Rows are points. Two turns around zero, p and q, are shown by what they do to some points. Where does a point land after both, in the order given? Backwards means that the second turn is done in reverse. Each puzzle has new turns, and all numbers are rounded.
(in the rows, 128 means zero)

Turn p:
[144 123 133] => [123 112 123]
[145 114 105] => [151 110 116]
[ 70 127 149] => [109 186 123]
[125 135 110] => [146 131 136]
[156 141 143] => [111 101 141]
Turn q:
[130 130 143] => [117 133 137]
[178 110 128] => [141  94 167]
[ 97 153 114] => [137 158 100]
[107 119 127] => [117 127 108]
Where do these land?
p, then q: [146 140  92] => [122 103 161]
p, then q: [127 109 130] => [144 124 118]
q, then p: [127 121 135] => [127 137 123]
q, then p: [104 126 151] => [138 158 140]
p, then q: [177 123 134] => [110  85 110]
q, then p: [ 86 149 126] => [158 135 163]

Turn p:
[120 132 158 123 139 116] => [116 128 133 109 154 120]
[119 135 114 151 137 144] => [132 130  98 124 113 129]
[140 141  99 143 129 119] => [113 117 120 138  98 132]
[109 135 118  98 107 129] => [151 100 141 133 137 143]
[123 139 133  72 130 155] => [148 111 130 161 173 142]
[154 109 189 154 120 122] => [117 167 149 108 142  75]
[131 105  85 154 134 112] => [119 143 126 124  80 155]
Turn q:
[103 101 140 160 141 167] => [135 167 137 104 119 172]
[ 90 166 151 115  98 108] => [160 107 125 113 183 113]
[128 108 101 105 126 141] => [139 111 146 134  96 133]
[141 134 118 160 128 140] => [106 140 131 144 135 150]
[149  98  93 112 140 107] => [131 122 124 161  83 112]
[106 153 150 128 148 125] => [133 124  99 102 148 133]
[152 123 158 131 136 109] => [110 149 115 122 130  97]
[155 142 113 113 108 127] => [110 103 146 145 130 113]
Where do these land?
p, then q: [130  85 150 140 107 109] => [115 111 123 100 156  93]
p, then q: [ 80 135 139 112 115 134] => [108 125 131 120  81 112]
p, then q: [151  92 113 131 124 135] => [107 125 136 126 168 134]
p, then q: [126 153 118 133 132 130] => [143 134 136 143 115 135]
p, then q: [121 143 139 131 128 163] => [117 124 112 159 111 128]
q, then p: [154 121 114 174 177 119] => [158  89  88 122  91 133]
p, then q: [172 109 137 123 119 130] => [123 143 108 127 171 126]
p, then q: [106 141 129  95 137 102] => [135 142 129  95  96 139]
p, then q backwards: [113 173 112 114 113 131] => [121 160  99  97 131 119]
